Each row of a before or after table is a point. The points were changed in one or more steps. Then noise was added and the rows were shuffled. The steps act on columns, c1 being the first. Name the steps. A step turns or swaps two columns, mirrors them in a line or flattens them onto one, adds a multiple of one to another, or multiplies or shifts one. Angles are multiples of 10 degrees, from the lower column toward the higher: turns from -170 to 170, lines from 10 to 170 but not 90. Use the fewest steps. Two steps may share a column if one is a turn and the other turns, adds or multiplies; they go together, in the order done. Otherwise the lowest column goes first.

Before (12 x 3)
[[  7   2 -34]
 [ 16 -21  -2]
 [ -8  11 -11]
 [ -3  14  20]
 [  8  11  -2]
 [ 12 -11  -8]
 [-15  -8  -4]
 [ -4  -1 -26]
 [-12  26   6]
 [ 30 -30   1]
 [-17  -7  14]
 [ -3 -12  15]]
After (12 x 3)
[[ -3 -17   4]
 [  8 -63 -12]
 [  2  22  -5]
 [ -5   0 -34]
 [  5 -41 -12]
 [  0 -25  16]
 [  0 -22 -16]
 [ -5 -14  20]
 [ -6  24  -5]
 [ -3  53  10]
 [  4  29  19]
 [ -7  -3 -20]]
Steps: turn c1 and c3 by -30 degrees; multiply c1 by 0.4; multiply c2 by 2

Before (8 x 8)
[[  0  -7  11 -16   2  16  -8 -13]
 [  4   8   2  31   4  19   5  -6]
 [ 26  -7   7  15   5  -5 -36 -17]
 [ 15 -17   0  15 -28  -9 -11  -8]
 [-34  14 -16  25  13  11   8   6]
 [-14  31 -28   4 -20   3  22  19]
 [ -7  19   1   6 -15 -15  22  -1]
 [ 22 -18  -6   1   4  -3  -4 -22]]
After (8 x 8)
[[ 24 -16  -1   6 -33  -3  36 -12]
 [-12  18   2 -23 -16 -11  -3 -10]
 [-55  30 -17 -16  19   6  40  13]
 [  0 -18  12  13  -7  20 -25   0]
 [ 36 -12  -5   3 -11  12   4 -18]
 [-22  58 -28 -22  -5  -9  -7  16]
 [ 43 -15   7  29  -6   6  54 -15]
 [  8   5   4 -14   0  16  56   7]]
Steps: multiply c1 by 1.6; add -1 times c3 to c2; turn c4 and c7 by 110 degrees; multiply c7 by 2; add 0.7 times c8 to c5; turn c6 and c8 by 40 degrees

Before (13 x 11)
[[  0  -2  11   8 -12   4   4 -12   2 -16  10]
 [  4   0  -9  -6  -8  -5  12   6   2   3  -8]
 [  4  -4   8  15   5 -14   7  -4  10 -19   7]
 [-11   6  12   9   3   3  -5   3   4 -13   3]
 [  9  -2  -9  -2  13  -3   4  -3  13   3   3]
 [  9   1  -5  13   3   4  -9   5  10   0  -3]
 [ -8  -7  -3  -8  -4  -3 -10   1   1   0   2]
 [ 11  -4   2   0   7  -2  -2  -7 -10 -18   7]
 [  1   2  12  -6  -4  -1  -8 -15  -8  -3  -6]
 [  3  13 -11   0   2 -11   4 -12 -12   4  -4]
 [ -7   7   9  -7  -8 -18  10   3 -10   5  14]
 [  4  15  -3   0   7 -14  -5  -2   6  -6   4]
 [  0  -5  -6  -4   2   1  -6   5  -8   6  -8]]
After (13 x 11)
[[-19   9  -1  -6  -6   2  -9   0   6  -1   3]
 [ -9   5  -5  -2   2  -7  -8   7  11  -3  -9]
 [ -2 -15  -4  -1   2   4  -9   0 -28  -5  -4]
 [ -8   5  12   3  -4  -5  -9  -5  18  15  -6]
 [  0   2  -9  -1  13  12   4   1 -18   3   3]
 [ -6 -13   9  -8   5  16   6 -18  12   1   7]
 [ -6   6  -9   1  -7   4  12   4   7  -6  -8]
 [ -9  -7  11  -4 -11  -3   2 -17 -14   8  10]
 [-16   5   9   8  -9   3  12   6  60  -2  14]
 [ -6  -3  -3  15   7  14  -5  -5  20   1   4]
 [ -6  -1 -13  12   3  -2   4   2  48  13  -3]
 [-20  -8  11   3   3   2  -4 -13 -13  -5   3]
 [  0   2   3  -3   7  -6  -4 -19  25   5   8]]
Steps: shift c1 by -10; turn c2 and c4 by 100 degrees; turn c6 and c9 by -130 degrees; multiply c9 by 3; turn c8 and c10 by -80 degrees

Before (13 x 18)
[[ -4  -5 -39  22 -38  30  15  18 -12   4   9  16 -12  20   9  -8 -11  19]
 [ 16  22   7  14  20  -5  27 -30  -2 -25  -1  16  -8  -1  14 -13  -9  -5]
 [-19  -9 -27 -31   2  32   6 -13  -4  19  16 -10 -40  28  21 -55 -10   5]
 [ 16   7  -2  -1 -17  -8 -25   6   6  19  -9  18  12   5 -31 -16 -34   7]
 [-11  13 -33   5  11  17 -20  37  23  26   6   5  -1  15  -4  14  15  36]
 [ 11  -5   2 -16 -14 -23 -21  14 -22  27  -5  32  -3   1 -10 -10 -25 -23]
 [-10   8   1   1 -31  -4  23   3  -7  -2  20  18  28  -3  34  13 -12   9]
 [-31  21  -7 -14 -14  -1  25 -15   4 -25 -10  16  -4  30 -10 -29 -19  -6]
 [ 21   7  10  -5 -36   1  -9  -2  -7 -30  11 -26   0   7   4 -19  22  -9]
 [-11   7  -6  -1  27  -3 -10 -17  30  20  -1  -3  -2   4  16   1 -17 -22]
 [ 24   1  -6  25 -39   7  -7  28  11   0  36  27  19  17  -6 -48  -7   3]
 [ -7   3  -9   5  15  45  26  33 -25 -14  -3  19  31  13  28   3  -5  12]
 [ -2  -1 -10 -30  13  15  17   9  37  48  17  -1   7  17   4 -13   1 -11]]
After (13 x 18)
[[-29  11  -7  -1 -18 -21  26 -14  13 -14  25  12  -3  27 -14  22 -10 -11]
 [-18 -13 -24   8   1 -57   5 -10  32  13 -21  -9 -18  27  26  17 -20   7]
 [ 11  30  -3  -4 -17   2 -25   6   3 -11 -16  13   8   5 -32  15 -20   9]
 [-11   1  -7  23  19 -33  23  30 -12  -1  18  20  14  15  28 -34   0  11]
 [ 21  28   5   0  19  -5  24 -28 -12   1  21  13  -5   0  14  17   7  -9]
 [-10   7  -9 -31  23   3 -12 -17   1  -3 -15  -1   1   1  16  -1 -12 -23]
 [ -3   1  -5 -31  14 -17  15   9  33  16 -51  -4   3  14   3   4  -2 -11]
 [-13  -2 -30 -23  14  -1 -20  33  -2   6 -27   6   2  17  -3 -17  14  37]
 [ 18   3   7  11 -37 -14  -7  -2   3  13  27 -25   0   5   4  13  26  -7]
 [ 11  16   3  22 -14  13 -24  15  13  -9 -26  31  -2   1 -14  19 -22 -23]
 [ 27  14  -3 -17 -39 -39  -8  30 -27  34  -1  30   5  15  -5  34   0   3]
 [ -7   0 -38  12 -35 -27  17  17 -23  11  -5  15  -2  21   7 -13  -9  25]
 [-13   8   3  10 -33  13  20   0  -8  20   1  16  13  -3  36  -1 -10  10]]
Steps: add 0.5 times c1 to c2; turn c2 and c17 by 30 degrees; mirror c4 and c9 in the line at 130 degrees; turn c6 and c16 by -140 degrees; turn c10 and c11 by -90 degrees; multiply c13 by 0.4
